Each row is a point. A path goes straight from each point to the next, and from the last back to the first. The post is the endless flat space through its rows: a point in 2 columns, a line in 3, a plane in 4, and so on, so that a path can go around it. How many times does the path go around the post? Going back the other way cancels.

Post, 2 rows:
[[ 28   7 -20]
 [ -8  -4  -1]]
Path, 20 rows:
[[ 23  -1 -24]
 [ -1   1 -21]
 [ -1  14 -10]
 [ 27  37 -10]
 [ 60  20 -27]
 [ 51  49 -29]
 [-37  19  -9]
 [ 22   4 -32]
 [-34 -24  10]
 [ 26 -16   3]
 [ 11  10  -4]
 [-17  32   1]
 [ 10  21 -29]
 [ 10  -6 -18]
 [ -1 -27   4]
 [ 25 -14  18]
 [  0  12   2]
 [-25  11   9]
 [ 34   9 -13]
 [ 14 -26   3]]
Times around: 1

Post (3 x 4):
[[ 39   5  18   0]
 [ -5  -2 -14   1]
 [  4 -12 -14   1]]
Path, 31 rows:
[[ 15 -11  -1 -10]
 [ 39   4   8  -9]
 [ 34  17  -7  -6]
 [  3  13  -8  20]
 [-13  12  10  20]
 [ 19 -13  24   0]
 [ 16  14  11 -13]
 [ 22  -1  -4 -12]
 [ 35  23   1  -7]
 [ 30 -19  -5  20]
 [ 17  19  -7  11]
 [ 28   1 -12 -14]
 [ 25 -19 -10 -16]
 [ -6  -6   2   0]
 [ 42 -21  18   9]
 [-10  -1 -16  12]
 [ -6 -15 -30   5]
 [ 25   1  -3  -7]
 [ 26 -13   4 -13]
 [  1 -15  13  -2]
 [  4  -5   4  12]
 [ -2 -21 -20  18]
 [ 12  -4 -12   5]
 [-19  -8 -11  26]
 [-16 -28 -18  11]
 [  7 -12   7  -8]
 [ 13   1 -16 -16]
 [ 60  17  13  -4]
 [ 28  -4  -3  13]
 [-24  -4 -11  18]
 [ 13 -22   4   5]]
Times around: 1

Post (7 x 8):
[[-32 -19  -4  -7  -2  10 -16 -21]
 [ 18 -20  21 -14  -9   0  -9 -36]
 [ 19   6  10 -19  14 -38  11  22]
 [ 19  33 -22   9   8  24 -28 -23]
 [ 43  11  25  11  -4 -11  -5   3]
 [  1 -31 -11  11  34 -17  -3 -31]
 [-53  -7  -2 -21  -6 -15 -31 -23]]
Path, 25 rows:
[[-13  -5 -21   3  22 -33 -35 -42]
 [-21 -53  22   3 -19   7   9 -13]
 [-17   3   4 -36 -25 -28 -23   7]
 [ 20 -43 -10   2  -3 -11  -3 -38]
 [ 22  -4  23  36 -21 -29   0  31]
 [ 52  -7  48  37 -40  45 -20  -7]
 [ 20  -3  47  22  -4  17 -28   6]
 [-30 -10 -21   2   4 -15 -48  -3]
 [  8  46   3   3  -7  -1 -48 -11]
 [  1 -14  28   8  19 -17  19  -3]
 [-39  -5  10 -30  10 -51  -3  -9]
 [ 16  39   6   9  14 -19 -43 -31]
 [ 44 -27  13 -11  22  -9  -9   0]
 [  7   4   3 -33 -34 -26 -28 -25]
 [-11   7   3   6 -11 -13 -11 -23]
 [ -4 -37  18   8  39   1  20 -25]
 [ 17  11 -28 -13  48   5 -42 -47]
 [  7  11  -3 -32   1 -35 -15  40]
 [ 38 -27 -29  39  54  -1   5 -13]
 [ 11  -7 -16   4  -8  19 -15 -16]
 [ -9 -22  -5  -9  -7   9  -4 -34]
 [ 30  47 -14 -37  -4 -25 -38 -18]
 [ 22  -3   7  -8   0  24 -22 -32]
 [-14  12  15 -45 -12  -2 -43 -60]
 [  0 -39  33  -8 -13 -14 -17 -20]]
Times around: 1

Post, 8 rows:
[[-10  11   8   3   2  23  17 -15   0]
 [ 13  -4  24   3  27  17  15 -26  -5]
 [ -8   2   5  25 -17 -21  16 -23   1]
 [ 23 -15  -2 -31 -33   4 -25  30 -27]
 [-20  -8 -11 -12   9  10 -10  -1  10]
 [-12  11   2 -19  21   6 -17   4   2]
 [ 12  10 -23  30 -29 -20   8 -32  -1]
 [  0  -4  -5 -16  16   5   1  11 -22]]
Path, 23 rows:
[[-12  28  29  10  43  -1  32 -29  14]
 [  2  -9  10   2  11  -1   2 -30  10]
 [-23 -13  -7   0 -60 -17 -20  20 -21]
 [-16  25  -2   2  10  32  10 -36  -8]
 [-25  -2  12 -13  24  17   4 -19  29]
 [-27  -5  42 -30 -11  -4  12  10  -4]
 [-26 -20  -4  -3 -22  33  30   0 -17]
 [ 17   8 -30  29  -1 -13 -11  -8 -21]
 [  2  20  -9   9  21  43  -4 -20  27]
 [-11 -28 -11   2 -26 -33   4   8  -3]
 [-11 -16   5  10 -27 -50   9 -10 -17]
 [-12   5 -50  23 -26 -30 -39 -10  -8]
 [-46  18  13  14  35  24  23  -1  12]
 [  6 -36  24 -12  19  21 -22   4 -13]
 [-10   4 -10 -39  -3  39  -5   0 -24]
 [ 11   5   8 -28  17  -3   4 -14 -14]
 [-12  22   0   3  -9   8  15 -12 -24]
 [  4   3  -2  25 -18   0   0  -3   2]
 [  5   5   3   4  46  -5  32  -1  -6]
 [ 13   1 -15   9   3 -12  30 -22 -10]
 [  7  16  12 -11 -14 -39 -14  -5 -32]
 [-13  41 -13  31 -14  51  31 -42  -7]
 [-10   1  -1  13  17 -21  -2   4   3]]
Times around: 3
